Each row is a point. To make a cloud, some directions were put in groups of two or more. Within a group, all points are equally far from the middle, so they leave a hole (a ring in 2 directions, a hollow ball in 3). The other directions are filled evenly. Then the cloud was stretched, turned, moved and blurred a little. How many holes are there, and how many directions does each take, smallest first?
(in the rows, 128 means zero)

Cloud, 13 rows:
[[ 84 178]
 [ 74 186]
 [158 124]
 [ 81 100]
 [ 90  96]
 [114 155]
 [ 69 138]
 [138 176]
 [110  80]
 [116 138]
 [157 164]
 [ 90 146]
 [115 163]]
Holes: 0

Cloud (20 x 3):
[[148 168  85]
 [114  84 102]
 [195  83 140]
 [140  74  74]
 [144 158 144]
 [175 154 127]
 [148  73  82]
 [128  72 138]
 [131  70 143]
 [146  70  99]
 [162 155 158]
 [198 118 126]
 [103 111 115]
 [109 101 139]
 [199  93 134]
 [175 150 178]
 [ 94 132  85]
 [141 167  93]
 [116 143 132]
 [160  73  91]]
Holes: 1 (2)

Cloud:
[[174 161 167]
 [182 121 106]
 [166 166 142]
 [196  99 127]
 [118 167 139]
 [112 159 169]
 [149 169 125]
 [135 117  84]
 [128 105 204]
 [185 151 132]
 [148  83 198]
 [144 160 110]
 [183 149 123]
 [ 83  87 126]
 [177 162 152]
 [190 144 167]
 [119  78 190]
 [126  95  88]
 [106 140  99]
 [116 148 100]
 [108  63 165]
 [ 92 149 134]]
Holes: 1 (3)

Cloud (22 x 3):
[[172 135 170]
 [140 127  68]
 [ 68  98 159]
 [133 178 152]
 [156 116 166]
 [105 164  60]
 [167 169 132]
 [ 70  77 100]
 [121  68 161]
 [119 102 156]
 [112  96 137]
 [149 181 148]
 [105 151 133]
 [116  69  91]
 [133 177 111]
 [ 95 122 115]
 [119 105 162]
 [111  70  88]
 [ 75 123 126]
 [158 120  79]
 [ 84  77  88]
 [107 149  58]]
Holes: 0

Cloud, 27 rows:
[[ 93 147  99  85]
 [130  72  94 103]
 [122 133  66 164]
 [211 134 118 147]
 [106  67 131 115]
 [ 98 154 128  81]
 [126 182 157 151]
 [125  81 155 164]
 [ 83 115 136 172]
 [156  95 171 102]
 [121 134  74 175]
 [151 187  87 127]
 [129 166  99  77]
 [158  84 142  86]
 [100 145 114 185]
 [100 125  67 109]
 [ 70  98 122 118]
 [110 175 159 147]
 [145  99  65 147]
 [179 100  87 157]
 [155  78  91 103]
 [ 93 111 133 180]
 [166 130 142  67]
 [121 132  76 177]
 [ 85 155 154 113]
 [208 123 106 140]
 [138 185  84 142]]
Holes: 2 (2, 2)

Cloud, 27 rows:
[[133 204 106 148]
 [150  98 171 137]
 [ 96  94 150 103]
 [132 140 127  76]
 [ 79 115 173 141]
 [ 55 143 134 150]
 [187 152 169 112]
 [ 80 104 160 107]
 [196 149 155 123]
 [108 131 188 162]
 [112 108  87 150]
 [183 132 126 174]
 [102 118  80 145]
 [123 116  98 178]
 [ 93 180  88 138]
 [ 80 121 172 150]
 [ 88 100 165 118]
 [ 84 105 151  96]
 [135 177 174 188]
 [154 152 115  88]
 [145 151 202 150]
 [ 62 137 139 163]
 [ 60 155 107 150]
 [ 58 153 111 152]
 [147 183 190 122]
 [161 133 118 187]
 [113  95 173 129]]
Holes: 2 (2, 2)

Cloud, 30 rows:
[[118 130 141 175]
 [138  48 134 130]
 [106 114 120  58]
 [134  81 146  68]
 [ 81 101  94 164]
 [ 74 140 146 149]
 [ 60 131  79 139]
 [163 119  88 125]
 [154 159 116  78]
 [178 144 146 103]
 [106 146 173 138]
 [ 92  98 160 160]
 [147 116 140  58]
 [148  76 176 146]
 [ 81 176  85  96]
 [ 70 177  88 116]
 [184 113 128 131]
 [142  86 110  73]
 [ 80  83 119 158]
 [ 73 104  86  94]
 [176 122 126  81]
 [130 177 141 136]
 [119  98  79 155]
 [181  87 166 104]
 [130 162 169  98]
 [187 121 146 113]
 [ 65 137  69 125]
 [161 168 108 110]
 [ 98 160 112 167]
 [ 53 122 123 140]]
Holes: 1 (4)
